Each row is a point. Two turns around zero, p and q, are shown by what they do to some points. Write where each new point lands after one turn and then the other. Backwards means that the second turn is done in reverse. Each puzzle has new turns, and all numbers are rounded.

Turn p:
[-3.6 -0.6] -> [-3.6 -0.6]
[ 1.1 -3.0] -> [ 1.1 -3.0]
[4.0 2.4] -> [4.0 2.4]
[-1.8  2.3] -> [-1.8  2.3]
[ 0.2 -1.1] -> [ 0.2 -1.1]
Turn q:
[-2.9  3.2] -> [-1.5  4.1]
[2.9 0.2] -> [ 2.8 -0.9]
[2.9 1.5] -> [3.3 0.3]
[-0.7 -2.6] -> [-1.6 -2.1]
[-2.1 -2.3] -> [-2.8 -1.3]
Where do these land?
q, then p: [-2.7 -2.6] -> [-3.5 -1.4]
q, then p: [1.0 3.7] -> [2.3 3.1]
q, then p backwards: [ 1.8 -1.0] -> [ 1.3 -1.6]

Turn p:
[-0.4 -3.0  3.6] -> [-4.2 -1.0 -1.8]
[ 1.3  4.6 -3.3] -> [4.4 1.3 3.6]
[0.8 1.4 0.5] -> [-0.1  0.2  1.7]
[ 0.4 -3.8  0.9] -> [-1.8 -2.5 -2.5]
[-2.2  0.9 -1.8] -> [ 1.9  2.1 -1.0]
Turn q:
[ 0.4 -4.6 -2.8] -> [ 1.5 -5.1  0.9]
[-4.6 -1.3  0.7] -> [-2.4 -1.8 -3.8]
[2.8 3.2 2.1] -> [-0.2  4.1  2.3]
[ 0.6  1.9 -0.9] -> [ 1.5  1.6 -0.1]
[0.8 0.8 1.0] -> [-0.5  1.2  0.8]
Where do these land?
p, then q: [ 3.4  1.7 -3.4] -> [-1.7 -0.5  4.8]
p, then q: [-2.7  0.7  1.7] -> [ 0.9  2.1 -2.3]
q, then p backwards: [-1.8 -1.1  1.7] -> [-0.1 -1.8  2.0]
p, then q: [-0.4 -2.5 -3.7] -> [ 3.2 -2.0  2.4]
p, then q: [1.5 1.2 3.8] -> [-3.5  0.3 -2.5]

Turn p:
[-2.9  1.2 -1.7 -2.2 -2.2 -0.1] -> [ 0.2  0.6  1.3 -0.9 -3.9 -2.1]
[ 0.5  1.4  6.5  2.0 -2.2 -1.1] -> [-4.3  1.8  2.2 -3.7  3.6  1.1]
[-0.2  1.3 -1.3  5.3 -1.7  5.7] -> [-2.3 -3.0  3.7  2.9 -1.7  5.2]
[-1.2 -1.6  0.1  0.4  3.4 -1.0] -> [-0.6  1.1 -3.4  1.8  0.5 -0.2]
[ 1.2 -5.4 -1.8 -1.8 -1.7 -1.8] -> [ 0.8 -3.8 -1.3  0.6  1.2 -5.0]
[ 1.5  1.7  0.9 -1.8 -1.3  1.3] -> [ 1.3 -0.5  1.2 -2.8 -0.2  1.0]
[ 1.6  1.7 -2.2  0.7  0.2 -1.3] -> [2.5 1.1 1.5 1.6 0.6 0.0]
[-0.4  1.7 -1.1 -1.3  7.1 -0.7] -> [ 3.0  3.8 -5.0  1.7 -0.5  2.3]
[ 0.0 -1.9  0.5 -1.5 -1.6 -1.1] -> [-0.4 -1.1 -0.2 -1.3  0.4 -2.6]
Turn q:
[-1.8 -1.8 -1.4  0.0  2.9 -3.9] -> [ 3.9  0.4  1.1 -0.9 -2.3 -3.1]
[-1.4 -0.6  2.7  3.7 -3.0  1.6] -> [-2.0 -4.0  2.8  1.9  0.9  1.7]
[-0.2  3.1  4.2 -2.0  0.5  0.8] -> [-1.5  0.4  0.3 -1.6  5.1 -0.9]
[-0.7 -2.2 -0.2  2.2 -3.4  0.4] -> [-0.9 -2.4  2.0  0.6 -2.1  2.5]
[ 1.5  4.0 -2.5 -1.5  1.0 -1.0] -> [-2.1  3.8 -1.9 -0.2 -0.5 -2.4]
[ 1.8 -2.9  3.9  3.0 -3.0 -1.8] -> [ 0.9 -0.8  5.6  1.7  0.8  3.5]
[ 0.7  3.0 -1.6 -4.5  3.0  2.4] -> [-0.6  2.5 -5.5 -1.9  2.0 -1.6]
[ 0.0 -2.9 -1.8  2.1  3.2  2.3] -> [ 3.1 -1.9 -2.7  3.1 -1.2  0.1]
[ 0.1  0.2 -3.1 -3.0 -1.2 -0.9] -> [-0.7  1.9 -1.5 -2.8 -2.6  0.3]
Where do these land?
q, then p: [-1.0 -2.8 -1.2  0.5  4.6 -3.4] -> [ 2.8 -0.2  2.7 -0.9  5.1 -1.2]
p, then q backwards: [-3.5 -1.7 -2.5  0.9 -2.8  1.7] -> [-2.3  0.6 -2.6  4.0 -1.8 -0.7]
q, then p backwards: [-1.2 -0.8  0.5 -1.3 -2.7 -0.7] -> [ 0.1  1.1  1.7 -0.6 -1.8  2.0]
p, then q: [ 0.4  6.4  1.7  1.6 -1.5  0.1] -> [-2.9 -0.5 -1.0 -0.9  6.2  0.0]
q, then p: [ 4.4  0.1 -0.7 -0.3 -2.0  2.0] -> [-0.6 -0.2  1.4  1.1 -3.3  3.7]
q, then p: [ 4.1 -3.3  2.0  1.2  3.2  0.8] -> [ 1.7 -1.1  0.9  2.0  3.1  5.0]
p, then q: [-3.2  1.9  0.1 -2.6  1.1 -0.5] -> [-3.9  1.6  0.2 -1.8 -1.1  0.1]
